Every row gives one point. A path goes straight from each point to the next, and from the last back to the first. The post is the endless flat space through its rows: a point in 2 columns, a line in 3, a plane in 4, and so on, so that a path can go around it. How many times does the path go around the post? Going back the other way cancels.

Post (1 x 2):
[[-23 -10]]
Path (26 x 2):
[[-29   8]
 [-11  21]
 [ 22 -22]
 [  2 -49]
 [-18 -49]
 [ 16 -15]
 [ 17  14]
 [  1   4]
 [ 26 -21]
 [-12 -41]
 [-18 -26]
 [  2 -27]
 [-18 -55]
 [-56 -28]
 [-58   6]
 [-16  15]
 [  9   0]
 [ -7 -18]
 [  0  -2]
 [-21   9]
 [-51  30]
 [-11   6]
 [ 12 -16]
 [-12 -22]
 [-32 -20]
 [-60 -13]]
Times around: 2

Post (2 x 3):
[[ 14  35   4]
 [ 15 -26   9]]
Path (26 x 3):
[[ -5  35 -44]
 [ 23 -21  -3]
 [ 60   0  32]
 [ 13  46  39]
 [-21  -7  -3]
 [ -3  12 -21]
 [ 48 -13   9]
 [ 29 -19  27]
 [ 34   4  45]
 [ 42 -22 -10]
 [  8 -15 -10]
 [-18 -22  -6]
 [ 11 -50  41]
 [ 55  16  44]
 [ 42 -27   5]
 [ -2  15 -19]
 [-11   7  -7]
 [ 22  -1 -28]
 [ 48 -18  20]
 [ 24  -8  31]
 [-12   8  22]
 [-12  37 -30]
 [ 23  21 -15]
 [ 52  12  30]
 [ 15 -21  37]
 [  1  -7   7]]
Times around: 2

Post (3 x 4):
[[ -6  -8  19  26]
 [  9   7   8 -16]
 [  1   4  -3 -18]]
Path (24 x 4):
[[-18  -1   1   9]
 [-15  -2   3 -42]
 [ 21  -1  24 -14]
 [ 24  15  -3  -8]
 [-20   9 -24  -1]
 [-30  -6  16  28]
 [ -9 -11  16 -23]
 [  0   0   0 -26]
 [ 11  -9  27  -1]
 [ 14   0  18  27]
 [ 25  22  29  -4]
 [-25 -10   9  16]
 [ -2  -8  12 -14]
 [ 15  -6  48  11]
 [-16  -4   0 -24]
 [ 16   4  26 -15]
 [  8  -3  14  24]
 [ -3   0  -8   0]
 [-23   2  -9   3]
 [  5   6  44 -29]
 [-60 -16  -9  22]
 [ -3  -9  14  -2]
 [ 22  -5   8  10]
 [  4  12 -40  -5]]
Times around: 4

Post (7 x 8):
[[-15  -3   9 -12   4  11 -22   5]
 [-11  15  24  -3   6   0  -8 -13]
 [-27 -25 -40  27 -17 -15  33  -2]
 [ -3   0  -9  -6  11  15  14   7]
 [ 22   1  39 -32  23   8 -19  30]
 [ 15   9 -11 -17  -9   9 -19  26]
 [  5   1   1 -24 -27  11  -8  28]]
Path (30 x 8):
[[ -3  21 -33  33 -60 -26 -23  -2]
 [-31  26  -3  15 -16   7  -4 -15]
 [-24 -42  -7  -5  20 -30  22  33]
 [ -1  17 -34 -30 -13   6 -22   7]
 [ 27 -16   9 -25 -17  -8 -11  39]
 [ -5  -5  21   2  -1  17  27  -6]
 [-21 -20   4  13 -23 -16  15 -21]
 [ -2  -6   8 -32   6  -7 -15   5]
 [ 11  -8  20 -39  10 -18 -28  42]
 [ 12   8   6 -31  15  -2 -16  31]
 [  2   5   0 -44  19  13 -29  10]
 [ 28  15  -1 -10   0   9 -15   2]
 [ 23  13  -8   4 -10  28   7   6]
 [  0 -12   0  43  13 -23   6  22]
 [ -1   9 -23   5 -31   6  29  16]
 [  8 -10  28 -29 -15  42 -12  39]
 [ -3 -20 -11   5 -47 -27  -8  18]
 [  0 -16  13 -41  17  21  -9   8]
 [ -8  -1 -17 -10   6 -25  -8  11]
 [ -3  22   7 -12   2   4  -2   1]
 [-18 -27 -31  -4   2 -31  17  -4]
 [ 10 -17 -10 -31  -2  19  -5  15]
 [ -8   4 -16  11 -15  25  26 -10]
 [  4  10  16  -5  50  32 -13   7]
 [ -2  21  24 -23   3  39 -18  -3]
 [-13  -8   3  -1 -15  26 -19  23]
 [-23  -3  23   0  48   5 -41  14]
 [ -5  10 -11 -18   7 -10  27   5]
 [ 19   3   2 -28 -53 -15   4  21]
 [ -7   1  -3 -13 -15  16 -24   3]]
Times around: 2

Post (8 x 9):
[[ -8  -1  11 -20 -33  11  -5  23  19]
 [-17 -25   1  19   6   6 -18  21  20]
 [  0 -10 -18  -7  -6   3   2 -15   5]
 [ 12   0  -9 -23 -15 -24  15  -7  -6]
 [ 36 -10   8 -18 -10 -19  11   2 -24]
 [ 18 -14 -13  23  19   3   0  22 -10]
 [-24   1   0  -1  -8   8 -14   9   7]
 [ 15 -10  18  28   6 -18  21  -2  -7]]
Path (29 x 9):
[[ 13 -18  12  18   7  14   4  -8  22]
 [-17  11 -17   8   6 -12   2 -16  32]
 [-14 -34 -27 -36  -4   5 -15  27  36]
 [  9   6 -17 -44  -4 -23  -1  17 -13]
 [ 40  -2   2  12   2 -17   4 -12  -2]
 [-19  16  -6   0 -45 -12  32 -22  31]
 [  7 -14  11  44  -2 -30  13  10  16]
 [ 14   7 -18 -15   4 -25   9  12  21]
 [ -8  -3  -8  -6 -20  43   3   6  30]
 [-14 -20 -12 -33 -13   4  -6  -5   8]
 [-32   2  -8 -34   9 -20 -34 -18   7]
 [ 11  30   5 -14 -25  -8   6  14 -11]
 [ -7 -11 -10  18  -4 -20 -20  30   4]
 [  7   5 -22 -26 -13  13 -20  22  27]
 [ 31  -9   3  22  18  12  -1   8  -6]
 [ -3 -13  -6   7 -20 -27   5 -23  26]
 [ 11  19  -3   2 -31 -14  22 -24 -26]
 [-22 -23  -6   7  -9  12   3  13  23]
 [ -6  -3   3  -5   9  11   2 -15 -21]
 [ -8  28  12 -32 -21  12 -11 -14 -24]
 [  1 -18  -2 -13  -5  -2  -3  -1  27]
 [  6 -26  18 -25  -1   5 -21   3 -21]
 [ 15  -2  27  -3  -4 -16   8  13 -60]
 [ 13  -5 -21  15  -8  15 -20  24 -17]
 [ -5  17  -1  23  -3 -17  -5   1   3]
 [ 31  17  -6 -17  -5  -6  22   0 -11]
 [ 30 -24   0  -9  11 -14  28 -36 -30]
 [-15 -13 -11   7  -9  36   5  -8  -6]
 [ 38 -21 -27 -22  15  -6  24   6 -22]]
Times around: 0
